Each row of a before or after table is a point. One or more steps were done to the points. Then noise was added and the rows were shuffled. The steps act on how far a point lies along the listed directions, d1 being the first. Name the steps. A step turns or swaps two directions, mirrors them in a line or flattens them onto one, adds a multiple of one to another, or multiplies one. Angles are multiples of 10 degrees, from the lower direction toward the higher: turns from -170 to 170, lines from 10 to 170 but not 90. Use the fewest steps. Two steps may share a direction if one is a turn and the other turns, adds or multiplies; they go together, in the order done. Otherwise the lowest direction goes first.
In the rows, 128 means zero.

Directions:
(1): [100  84]
(2): [ 84 156]
Before (12 x 2):
[[193 199]
 [116  86]
 [180 219]
 [108 119]
 [141 135]
 [109 122]
 [126  87]
 [101 103]
 [155  88]
 [151 102]
 [143  85]
 [118 103]]
After (12 x 2):
[[ 92 147]
 [ 94 157]
 [140 164]
 [106 125]
 [212  69]
 [112 161]
 [109 146]
 [130 179]
 [152 122]
 [211  99]
 [119 179]
 [105 133]]
Steps: swap d1 and d2

Directions:
(1): [117  98  73]
(2): [ 82 170 114]
Before (9 x 3):
[[157 118 165]
 [191 107 203]
 [151  79 100]
 [151  45 112]
 [129 127 157]
 [ 90 192 135]
 [101 152 139]
 [ 85 116  95]
 [138 150  92]]
After (9 x 3):
[[158  47  78]
 [144  88 107]
 [162 143 191]
 [145 169 122]
 [ 91 156 155]
 [ 66 112  69]
 [ 88 140  77]
 [138 129 163]
 [135 103 127]]
Steps: turn d1 and d2 by 90 degrees

Directions:
(1): [197 144 132 148]
(2): [131 112  58 142]
(3): [144  58 145 128]
(4): [107 126 142 197]
Before (14 x 4):
[[136 121  99 123]
 [123 140 106 123]
 [126 118 132 115]
 [116 133 137 114]
 [123 153 113 130]
 [121 150 144 141]
 [116 108 105 146]
 [104 118 139 130]
 [100 135 126 123]
 [113 107 130 140]
 [110 111 117 132]
 [113 125 119 171]
 [120 146 144 123]
 [109 120 104 152]]
After (14 x 4):
[[127 116 101 108]
 [129 128  98 134]
 [ 64 119 115 119]
 [114 150 124 179]
 [ 64 120 141 141]
 [118 126 133  90]
 [100 136 120  94]
 [ 78 100 135 134]
 [153 103 116  99]
 [ 87 107 144 250]
 [ 81 109 151 162]
 [114 148 120 127]
 [ 92  89 138 166]
 [ 80  93 129 189]]
Steps: multiply d1 by 2.5; turn d2 and d3 by 60 degrees; multiply d4 by 3

Directions:
(1): [168 182  96 173 147 112]
(2): [ 88 178 115 119 121 189]
(3): [ 94 136 170 145 197 118]
(4): [ 95 132 155 187  78 111]
(5): [ 78 112  63 129 138  95]
(6): [138  79 109 176 146 180]
Before (11 x 6):
[[126 138 141 103 107 109]
 [150  83 168 133  74 120]
 [122 160 116  94 146 116]
 [104  99  78 179 140 168]
 [130 167 188 125 145 149]
 [158  75 136 119 134  87]
 [ 99 131 127 143 164  82]
 [117 116 124 122 127  77]
 [141  89 198 142 123 177]
 [129 119 132 128 128  71]
 [179 118 170 129 104 117]]
After (11 x 6):
[[149  53 186 171 135 213]
 [121 167 152  77  94  81]
 [ 98 149 131 133 158  70]
 [115  36  55 235 159 233]
 [157  68 134 118 131  95]
 [109 139 127 104 124  57]
 [114 192 132  69 135  84]
 [127 184 193 106 142 132]
 [121 141 138 109 117  45]
 [178 121 174 120  95 115]
 [152  82 164 139  77 128]]
Steps: multiply d6 by 2.5

Directions:
(1): [146 119  79  99 142 156  49 119]
(2): [125  42  86 126 139 126 166 122]
Before (10 x 8):
[[115 155 172 144 107 106 183 128]
 [109 153 167 148 101 114 143 149]
 [133 249 208 139 103 104 104 134]
 [121  68  88 110 138 121 116 122]
 [145  61 105 130 134 113 154 131]
 [134 123 130 121 112 139 104 141]
 [119  87 132 139 123 106 227 133]
 [103 154 139 146 130 106 142 134]
 [157  79  89 129 136 122  88 136]
 [137 223 127 124 136 158  38 124]]
After (10 x 8):
[[160 102  93 110 138 135  76 128]
 [120  70 111 132 123 116 185 119]
 [159 155 127 133 126 122  58 142]
 [129 138 109 103 132 132  61 124]
 [107 221 197 171 116 111 174 137]
 [103 112 115 143 137 107 155 130]
 [142  52  57 100 144 142 133 120]
 [130 135 145 128 106 132 117 143]
 [109  88 134 144 109 115 166 144]
 [110 126 193 166 107  72 245 134]]
Steps: turn d1 and d2 by -80 degrees

Directions:
(1): [154 175  92 113 133 170 182 130 184]
(2): [109 122 117 125 179 166  63 176 163]
(3): [ 64 105  97 105 127  73 162 159 159]
(4): [145 109 128 131 198  94 127  61 159]
(5): [130  41 131 109 101 178 141 108 150]
Before (10 x 9):
[[154 113 123  99  59 217 168 115 131]
 [ 74 139 104 130 124  68 120 189 135]
 [ 78  64 133 109  55 130 153 173 154]
 [135 121 105 103 128 145 198 100 180]
 [156  92 145 136  89 149 222  66 135]
 [ 84 151 153 140 116 116  73 158  96]
 [164 181 148 153  86  91 184  92  66]
 [142 132 112 121 144 135 162  82 137]
 [153  83 118 132 177 122 151  79 161]
 [154 208 137 127 101 167 142 136 127]]
After (10 x 9):
[[ 78  22 147 111  78 113 136 145 153]
 [140 160 112 125 154 125 159  86 128]
 [158 126 142 144 109 127 220  62 137]
 [151 120 118 141 193  99 146  83 149]
 [135 131 109 107 143 126 192  99 169]
 [162 209 141 150  67 104 192 120  64]
 [164 105 117  96  84 214 178  89 157]
 [157 202 130 118  86 190 156 141 138]
 [ 82 125 151 134 100 138  75 155  99]
 [ 63 107 119 126 107  73 106 192 114]]
Steps: add -0.5 times d3 to d1; add 0.3 times d2 to d5; turn d4 and d5 by -30 degrees

Directions:
(1): [134 229 140 130 162 115  88  93 132 100 160 130]
(2): [196 106 189 132 106 112  93 131  56 121 143 126]
(3): [120 164 150 176 136 109 138 198 119  99  56 104]
(4): [123 132  98 152 146 167  88 162 110 180 162  51]
(5): [ 97 131 168  99 180 124 205 111  81 131 144  89]
Before (10 x 12):
[[134 188 183 156 114  66 110 154 159  46  50 182]
 [121 136 133 116 161 166 128  91  90 154 194  77]
 [171 108 175 144 136 136 103 139  48 159 144 113]
 [137 173 110 149 126  86 102 139 174  96 103 170]
 [137 106 156  98 108 111 136 138 111 122 111 170]
 [126  88 169 119 143 161 161 160 119 134 130  79]
 [147 122 158 123 161 138  97  97  79 148 160  98]
 [145  66 149 111 102 141 106 108  64 157 179 110]
 [127 182 185 123 138  52 166 112 135  65  79 170]
 [135 202 160 156 115  70 127 187 154  62  34 177]]
After (10 x 12):
[[149 132 174 135 165 131 103 114  66 140 140  86]
 [139  76 173 118 118 133 131 123  40 147 165  90]
 [123 153 161 138 170 152 141 123  66 138 162  57]
 [122 188 151 133 120  58 140 118 177  64  69 188]
 [138 171 133 141  87  81  72 122 205  63  79 217]
 [129 110 150  98 111 114 141 137 119 120 109 169]
 [137  95 168 140 132 156 142 184 123 125 107  84]
 [146 182 107 144  81  90  74 151 206  80  67 222]
 [134 157  91 126 120  96  96 108 189 110 134 185]
 [179 111 180 154 131 132  93 151  44 154 135 113]]
Steps: add 0.3 times d4 to d2; turn d3 and d5 by -50 degrees

Directions:
(1): [191 138 101 158 137  80 174 134 112 127 163 110 147 209]
(2): [105 141 156 191 128 106 104  81 118  67  65 105 168 144]
(3): [141  95 163 143  38  95 164 142 100  89 144 171 116  97]
(4): [168  93 102 178 130 129  83 113  66 159 122  88  71  95]
Before (13 x 14):
[[163 122 175 181  73  64 161 155  90  72 147 162 127 169]
 [168  99 126  86 118 109 184 150 110 162 176 176 114 134]
 [ 47 156 160 151 138 163  92 107 150  92  55 129 175  99]
 [ 45 146 120 133 170 143  77 106 148 137  54  80 128  98]
 [186 127  92 128 102  96 171 138  88 154 155 114 115 147]
 [ 89  87 165 132  63 141 111 123 105 104  91 152 110  58]
 [ 91 127 163 180 134 140 104  88 140  96  66 106 130 111]
 [178 132  84 100 145  88 194 178 111 134 208 133 131 184]
 [128 186 134  79 152 117 190 142 205 130 170 150 189 185]
 [ 51 122 139 127 107 183  45 107 118 125  96 117  97  36]
 [172 100 106 113  62 103 179 189 102 128 188 158 116 183]
 [205 103 127 121 104  76 154 147 106 138 159 157 120 153]
 [126 146 136 183 139 104 130  80 114  41  65 123 141 120]]
After (13 x 14):
[[175  93 122  97 118 109 174 148  98 169 175 169 105 128]
 [200  94 127 126 105  86 134 143  95 142 150 152 104 130]
 [180  87  98 127  61 108 160 183  84 137 185 145  96 165]
 [124 145 138 182 140 105 127  81 113  41  64 125 140 120]
 [170 111 170 192  71  70 144 150  74  81 143 152 109 153]
 [172 119  96 128 101 109 151 135  84 158 144 114 102 117]
 [ 84 133 165 171 133 138 115  92 153  91  68 112 141 120]
 [ 74 101 172 115  62 139 132 132 127  93  94 169 134  77]
 [192 114  73 121 145  95 168 169  84 149 202 116 102 160]
 [189 168 101 128 159  94 186 138 156 149 185 113 163 206]
 [ 62 164 155 153 143 144 115 112 155  87  68 129 189 133]
 [ 38 157 126 118 171 139  95 113 168 126  59  91 148 115]
 [ 26 142 155  96 105 180  75 117 159 105 101 144 134  61]]
Steps: turn d1 and d4 by 40 degrees; multiply d4 by 0.7

Directions:
(1): [111 163  86 141 162 123 141 196  99 141 156 120 154  54  83 116 187 165]
(2): [150 189 170  75 133 140  91  93 167 182 133 151 188 151  74 105 146 136]
(3): [173 133 151 134 148  75  70 143 148 103  99 127 145  45 121 153  88  68]
(4): [145 102 162 142  63  94 109 168  81  75  90 163 171 165  89 139 147 171]
Before (10 x 18):
[[131 141 124 121 135 139 115 129 129 146 141 114 151 102 105 122 148 132]
 [124 142 113 140 150 135 149 154 104 140 132 121 135  82 107 123 152 142]
 [145 115 159 114  94 119 114 122 113 100 101 144 145 174 129 136 131 148]
 [116 131 157  97 103 158 150  93 134 138 143 145 125 211 128 108 143 156]
 [131 134 132 127 124 124 124 132 127 139 120 133 124 120 123 127 120 115]
 [126 116 127 129 116 135 145 102 129 128 132 129 109 163 138 123 110 129]
 [158 151 157 100 124 122 107 119 141 138 130 158 174 153  93 118 142 155]
 [143 139 142 111 129 124 106 110 155 151 128 127 141 123 113 132 126 114]
 [148 117 147 133 111 103 104 131 121 112 104 133 136 108 116 137 127 120]
 [169 130 176 109 100 109  94 112 132 137  94 157 164 159 103 128 112 114]]
After (10 x 18):
[[125 105 178 114  47 133 144 133  92  92 112 175 154 251 101 117 166 198]
 [126 139 111 143 146 135 153 152 101 143 131 121 138  87 104 124 155 146]
 [176 136 164 113 136 104  89 102 155 149 104 135 139 108 126 133  87  72]
 [162 147 152 111 130 113 100 124 143 123 127 149 166 131 101 128 133 140]
 [164 118 165 119 104 102  99 128 127  94  92 140 145 147 130 148 119 127]
 [125 138 127 129 130 127 122 124 132 145 126 126 116 115 130 125 115 108]
 [128 106 134 135  93 128 146 110 114 117 121 140 125 184 125 125 122 148]
 [125 138 119 118 138 142 123 131 130 146 145 113 143 101 107 121 147 131]
 [152 135 134 126 149 109  98 114 157 135 116 114 117  67 136 134 103  82]
 [135 143 128 112 141 131 114 103 163 157 139 116 123 112 126 132 120 107]]
Steps: multiply d2 by 0.7; multiply d3 by 2; turn d3 and d4 by -50 degrees

Directions:
(1): [105  85 183  62 106 167 121  82 157 129 161 143  74 100 188 157 123 181
 119 140]
(2): [142 139  98 127  78 160 101  94 160  97  78  78 108 110  97 167  64 103
 194 164]
(3): [159  33 109 171 132 186 133 111 116  88  69 180 149 134 130 155 172 122
 116 122]
Before (13 x 20):
[[102 150 212  48 154 121 148 120 143 142 194 118  83 122 202 146 136 165
  120 128]
 [106 208 105 142 164  56 162 157 108 115 124  89 152 144  85  97  95  78
  142 116]
 [163 159  85 182 124  91 129 145 120 130  67 116 174 141  83 121 126  97
  153 141]
 [135 183  97 142  79 145  95 100 181 110  59  46 118 114  52 159  24  73
  217 179]
 [140 133 120 109  93 142 126  78 147 108 130 108  91  95 135 175 111 111
  196 147]
 [128 191 109 132 161  72 145 177 146 182 168 106 152 142 105  89 124  99
  108 122]
 [126  16 190 119 110 218 132  76 141  93 116 206 115 131 186 153 174 196
   90 121]
 [116 132 141  79 110 127 113 122 153 132 149 132  81 124 156 137 111 147
  146 149]
 [132 178  99 139 138 112 133 190  93 139 127 115 160 136 145  95 125 106
  144  97]
 [121 140  99 139 127 109 139 136 136 135 101 138 147 118 121 137 132 120
  135 118]
 [137 193 112 166 155  79 121 172 103 123 125 126 146 140  96 113 129  94
  156 122]
 [153 147 107  77  73 164  96  57 201 104  79  36  80 109 112 183  21 145
  224 159]
 [124 121 109  91  58 160  72  79 187 119 108  74  66  89 129 188  34 132
  228 194]]
After (13 x 20):
[[114 141 137  69 115 144 124 101 187 157 164 106  92  98 150 142  90 141
  129 153]
 [157 211  99 145 149  95 133 157 123 108  90  60 139 151  90 139  96  67
  197 145]
 [ 90 129 200 118 207  85 167 170 107 191 195 187 155 156 160  71 195 159
   40  83]
 [ 77 132 187  50 140 113 157  95 147 115 169 132  86 114 174 134  99 152
  115 125]
 [137 165  92 149 143  92 119 174 113 135 122 133 140 153 110 106 131 108
  142 136]
 [141 158 116 158 163  86 166 145  94 144 155 158 151 128 130 111 187 108
  126  93]
 [125  97 186  84 126 119 137  92 150 153 149 170 119 113 183 131 159 187
  105 129]
 [139 156 123 150 219  43 174 195  90 179 174 154 186 184 133  50 200 162
   59  51]
 [122 142 110 178 201  50 141 218  73 187 180 179 187 160 118  65 190 124
   89  91]
 [108 128 127 113 117 126 145 117 152 139 123 144 126 104 151 146 141 145
  123 112]
 [115 127 142  78 106 161 120 126 131 125 139 122  95 111 192 132 111 158
  149 112]
 [153 124  73 229 110 164 126 142 121  79  38 128 194 163  51 118 128  87
  158 125]
 [115 124 184  79 129 126 116 110 142 124 163 152  77 104 178 159 134 152
  143 136]]
Steps: turn d1 and d2 by 170 degrees; multiply d3 by 0.7

Directions:
(1): [165 159 124 169 119  91 157 121  71 105 102 160 141 189 103 171 165  70
 126 147 113 176 204  97]
(2): [147 166  92  88 141 102  99 159  88 128 109 103 129  66 128  73 101 146
 211 129  63 170 169 124]
Before (9 x 24):
[[119 116 122 131 125 135 124 135 134 137 135 132 105 124 144 119 142 141
  133 118 131 124 114 116]
 [120 134 125 101 126 123 106 141 124 125 133 115 119  89 129 125 107 143
  150 117 116 104 111 126]
 [138 141 116 115 132 123 125 153 130 116 130 112 123 115 122 131 120 143
  149 125 108 116 127 121]
 [115 145 125 139 128 122 113 132 130 126 133 128 124 139 120 118 135 106
  137 130 134 120 116 135]
 [ 86  63 174 131 126 188 138  96 207 139 171 126 105 136 153 148 125 158
   50 105 215  32  20 175]
 [108 138 112 119 125 130 120 137 126 137 123 123 119 113 129 116 103 146
  164 129 119 152 121 141]
 [ 83 102 136  85 124 152 110 129 169 142 141  97 113  78 157  99  99 191
  130 108 145  70  58 153]
 [121 103 144 157 120 143 157 102 127 125 130 144 147 162 114 174 148  98
   86 132 168 103 112 128]
 [145 124 146 151 118 110 132 104 126 107 133 153 115 190 123 154 148 113
  115 131 139 140 148 111]]
After (9 x 24):
[[114 145 124 137 128 123 112 132 131 126 133 127 124 136 121 116 134 108
  137 129 134 119 114 135]
 [144 144 120 134 127 117 139 146 122 109 126 126 127 144 115 152 135 124
  134 131 115 122 141 113]
 [120 145 117 144 118 118 137 129 108 128 116 140 124 150 118 143 124 119
  149 137 124 164 145 129]
 [139 151 123 122 121 105 122 137  94 113 119 132 125 121 116 148 127 112
  151 128 108 131 151 110]
 [127 125 117 130 126 126 124 139 121 135 129 131 108 122 140 117 142 137
  146 120 118 136 130 110]
 [117  99 151 123 123 138 111 108 169 124 154 132 106 148 141 126 123 155
  113 116 154 102  90 134]
 [138 170 100  90 127  92 112 150  76 117  97 107 126  81 133  91 112 149
  205 129  69 158 173 118]
 [125 143  99  47 154 136  78 160 123 137 131  72 106   6 154  34  68 194
  223 107  79 120 105 166]
 [103  98 127 106 134 158 120 123 150 143 140 106 136  83 133 112 106 152
  130 118 146  86  74 150]]
Steps: turn d1 and d2 by -100 degrees

Directions:
(1): [164 103  96 146 102 142 132 118  76  46 110  87 162 183 116 115  79 123
 207 117 153 146  89 119 184 155 157  95 175 182 139 156]
(2): [135 153  97 119 208 118  70 142 170  97 128 165  89 122  78 157 124 126
 181 144 108  70 142 112 137  64 152  73 137 105 194 178]
(3): [151 139  62 201 103 137 158  56  94 181 115 117 137  85 107 102 106 128
  94 172 134  78  96 161 118  65 111 103 198 100 123 120]
(4): [109  66  98 142 180 136 109 144 131  94 121  68 166  91 104  96 161 130
  99 100 151 176 172 121 142  52  79  81  93 147  57 152]
Before (12 x 32):
[[140  92 119 132 134 131 126 139 102  48 115  84 153 161 112 116  99 142
  166  90 154 169 122 121 176 133 138 101 116 178 106 152]
 [126 127 185  70 113 118 103 182 151  41 131 143 111 192 140 168 122 139
  217  87 121 161 115 102 168 196 165 148 108 164 172 142]
 [153 164 112 102 158 116 109 149 144  96 134 164  99 147 105 142 105 127
  190 146 103  69 115 114 144 128 157 109 167 124 185 145]
 [117 110 125 136 134 144 123 149 109 105 112 100 143 131 140 108 123 130
  120 107 141 148 123 128 140 126 112 133 119 129 106 110]
 [150 156 129 135 105 128 122 104 100 129 115 166 127 136 133 147  94 116
  171 127 110  96  97 139 142 153 156 113 172 132 167 118]
 [115 146 178 109 110 120 139 128 127 127 136 146 118 150 137 123 129 112
  127 119 119 116 102 128  98 174 137 169 126 123 141 128]
 [148 123 108 158  98 132 142 114  98 137 126 117 140 128 129 111 117 125
  131 142 132 118  98 150 132 119 132 128 144 133 125 115]
 [118 120 194  72  91 111 125 178 112  69 131 126 137 180 178 139 129 127
  168  91 130 205 151 102 154 249 156 180  82 170 130 106]
 [125 124 128 145 130 122 123 121 116 133 111  87 141 121 123 117 150 129
  103 132 140 158 134 124 129  92 109 114 127 144  91 119]
 [120 106 143 136  90 129 138 142  88 103 130 123 161 156 148 122 117 126
  150 109 150 161 108 126 144 164 136 146 139 174 101 119]
 [144 117 143 125  83 129 146 140  83  73 121  94 169 188 157 131 105 124
  161  96 147 168 108 121 163 198 134 139 114 182 113 123]
 [125 121  85 163 117 132 139 104 103 119 121  92 159 113 113  96 112 126
  118 123 154 122 110 142 132 100 105 107 157 142 118 126]]
After (12 x 32):
[[145 125 137 110 137 122 110 146 123  55 120 126 123 180 112 145  91 140
  192 101 137 141 114 111 172 157 165 114 117 166 152 152]
 [131 166 165 120 112 107 117 128 130 140 126 139 113 151 135 152 136 125
  132 143 121 127 114 119 119 151 149 143 132 129 146 107]
 [114 115 124 135 140 125 109 148 115 102 132 138 143 138 121 133 128 125
  160 118 144 132 127 120 143 116 137 119 132 161 121 139]
 [129 167 117 134 104 121 129 116 119 132 133 143 128 145 126 129  96 126
  147 135 131  94  93 138 124 156 145 139 160 129 174 116]
 [149 108  88 139 149 130 125 136 107  86 127  97 152 122 107 101 111 129
  150 131 133 119 122 128 155  96 112  95 162 154 105 142]
 [107  74 131 107 177 114  86 177 135  51 120  84 153 111 122 114 164 130
  140  94 142 203 202 106 162 108 105 102  64 158  84 145]
 [114  66 124 116 165 133  93 172 143  24 121  77 154 130 104 125 151 143
  172  77 152 194 155 105 180  84 104  84  96 171  89 165]
 [106 111 138 135 155 128 122 124 125 117 132 103 144 107 103  96 146 112
   98 110 134 130 135 129 106  91 101 117 115 128  92 146]
 [118 140 136 122 135 139 116 157 121 113 119 132 116 144 141 127 117 132
  144 114 126 129 114 126 137 150 134 144 120 117 144 112]
 [148 132 108 153 110 131 132 115 110 134 128 132 131 131 123 122 118 125
  139 145 125 101 103 150 128 114 141 124 145 127 141 118]
 [144 113  90 162 133 133 120  97  92 116 111 120 159 100 107 118 113 118
  141 116 133 117 120 147 152  86 117  76 165 143 116 128]
 [134 116 110 130 148 123 108 149 115  65 121 101 150 155 121 138 122 126
  161 103 140 139 135 114 159 126 124  95 107 159 125 151]]
Steps: flatten d1 and d2 onto the line at 20 degrees; mirror d3 and d4 in the line at 160 degrees
